Each row of a before or after table is a point. The points were changed in one or more steps. Then noise was added and the rows were shuffled. The steps act on columns, c1 being the first. Name the steps. A step turns or swaps two columns, mirrors them in a line or flattens them onto one, adds a multiple of one to another, or multiplies or shifts one. Angles are multiples of 10 degrees, from the lower column toward the higher: turns from -170 to 170, lines from 10 to 170 but not 90. Use the fewest steps. Two steps may share a column if one is a turn and the other turns, adds or multiplies; they go together, in the order done. Otherwise the lowest column goes first.

Before, 14 rows:
11, -63, -18
21, -1, -46
-7, 18, -13
32, -25, -51
12, 11, 23
-32, 17, 5
15, -25, -50
26, -13, -50
-57, 4, -29
-10, 19, -13
28, 1, -18
16, -21, -22
2, -4, -23
7, 28, -21
After, 14 rows:
-17, -61, 11
23, 8, 12
-22, -5, 3
-20, 27, 7
-21, -22, 17
-12, 18, -10
-28, 5, -57
-47, -1, 22
4, 19, -31
-51, -25, 32
-49, -11, 28
-13, 18, -7
-17, 0, 27
-51, -24, 16
Steps: swap c1 and c3

Before (10 x 8):
2, -5, 29, -39, 13, 35, 13, -20
5, 5, -29, -40, 17, -60, -2, 1
-4, 12, -41, -7, 12, 11, 9, -4
33, -4, -37, -37, 35, 18, -4, -28
6, -30, 8, -10, -95, 28, -13, 16
7, 10, 41, -41, -16, -4, -20, -7
-14, 11, -33, -39, 7, 28, -24, -14
49, 6, -37, -8, -1, -41, -17, 39
-8, -42, -42, -8, 26, 20, 3, 35
1, -24, -33, 9, 19, 26, -16, -17
After, 10 rows:
14, -31, 4, -7, -94, 29, -13, 18
47, -4, 3, 43, 38, 15, -6, -28
32, 11, -33, 22, 9, 30, -27, -17
-7, -24, -8, 34, 18, 27, -19, -18
41, 11, 9, -40, -17, -4, -20, -8
2, -45, -21, 35, 27, 20, 3, 37
5, 11, -20, 38, 14, 10, 7, -4
37, 4, -16, 24, 17, -62, -1, 3
26, 3, 26, 49, 3, -41, -17, 41
40, -7, -4, -31, 14, 35, 14, -25
Steps: turn c1 and c4 by 70 degrees; turn c3 and c4 by -70 degrees

Before, 10 rows:
-13, -16, -24, -34, -11, 26, -8, 4, -95, -16, 6
31, 6, -26, -2, 13, 40, -4, -8, -30, -7, 3
68, -8, -30, 36, -26, 19, 13, -2, 12, -48, 20
2, -12, -27, 16, 11, 33, -3, 7, 14, -33, 7
-11, 45, 24, -27, -2, 26, -5, -16, 15, -56, 22
-24, -9, -30, 30, -26, -5, 34, -15, 15, -19, -3
-25, 19, 14, 9, 36, -12, 21, 4, -19, -40, -6
-26, -4, -15, 35, -9, -13, 19, -9, -1, -12, 30
-20, 46, -9, 16, 3, -9, -4, 9, -2, -30, 4
-17, -5, -24, -41, -31, -8, 0, -17, 29, -15, 28
After:
-26, -17, 28, 32, -26, -2, 33, -14, 19, -18, -2
-26, 1, -19, 11, 37, 19, 23, 2, -23, -46, -4
68, 2, 35, 37, -27, -12, 12, 2, 12, -49, 20
-17, 46, -13, -26, -3, 32, -1, -14, 15, -55, 22
5, 16, 35, 14, 9, -20, -1, 4, 14, -32, 9
30, 32, 39, -5, 14, -4, -2, -4, -33, -8, 6
-15, -16, 17, -45, -32, -2, 2, -17, 29, -14, 26
-12, 6, 33, -35, -9, -19, -8, 4, -97, -16, 5
-26, -18, 9, 35, -8, 5, 18, -7, -2, -13, 30
-17, 3, 8, 18, 3, 50, -6, 5, -1, -26, 2
Steps: turn c3 and c6 by -160 degrees; turn c2 and c6 by 70 degrees

Before, 11 rows:
-49, 3, -13, -11, -34, 0, -11, -23, -5, 16, 13, 26, -29, -4, -13, 46, 24, -15
-6, -5, 47, 4, -4, 26, 42, 35, -3, -66, -19, 13, 33, -10, 22, -11, -13, -32
-10, 6, 45, -7, -17, -13, 65, -10, 22, 6, -4, -11, -24, -15, 42, 28, 17, -15
-16, 12, 29, 0, -35, 27, 26, 21, 7, 20, -16, -8, 5, -23, 15, 31, 4, 25
-4, 48, -5, 27, -15, -17, -24, -23, -41, -42, 47, 5, 20, 14, -33, 63, 59, -30
-12, 2, 33, -6, 0, -2, 2, 7, 25, 42, 11, 7, 12, -19, 11, 11, -5, -21
-19, 3, -23, 23, -67, -34, -60, 7, 0, -6, 50, -4, -20, -2, -19, 61, 32, -18
-34, -15, 40, 25, 0, -10, 52, 24, -4, 20, -9, 16, 19, 2, 32, 24, -40, -5
5, -42, 65, 29, -15, 6, 45, 12, -5, 10, -29, 21, -1, -34, 6, -25, -29, 8
40, -1, 30, -4, -20, 39, 37, 47, -57, -29, -34, -17, 18, 20, 17, -11, -17, -50
-9, -11, 13, 12, 13, 7, 56, 28, -8, 0, -10, -8, 7, -49, 6, 24, -16, -26
After, 11 rows:
38, 0, 31, -4, -3, 33, 38, 46, -56, -27, -42, -15, -18, 20, 21, -10, -22, -47
-11, 4, 45, -10, -13, -14, 68, -9, 24, 8, -14, -12, 21, -21, 45, 31, 20, -15
2, 51, -5, 28, -42, -16, -24, -21, -38, -39, 36, 7, -21, 10, -30, 61, 57, -30
-50, 1, -10, -12, -33, 0, -11, -25, -4, 16, -10, 25, 34, -5, -10, 44, 25, -18
-17, 10, 31, -3, -20, 28, 29, 20, 4, 24, -30, -4, -4, -21, 13, 31, 2, 22
-33, -10, 40, 25, 3, -11, 50, 22, -3, 20, -12, 11, -19, 1, 36, 25, -37, -7
-11, -11, 15, 11, 21, 7, 57, 31, -9, 0, -4, -5, -7, -54, 4, 20, -20, -25
8, -45, 65, 28, 5, 5, 48, 13, -7, 9, -32, 24, 1, -37, 9, -25, -33, 8
-8, -5, 46, 4, 6, 24, 41, 35, 1, -70, -19, 15, -35, -6, 21, -14, -6, -29
-14, -3, 31, -2, -6, -2, 2, 9, 23, 42, 8, 5, -11, -17, 10, 10, -8, -22
-19, 5, -22, 23, -83, -39, -57, 11, 4, -7, 8, -2, 21, -4, -17, 62, 33, -16
Steps: turn c5 and c11 by 30 degrees; multiply c13 by -1
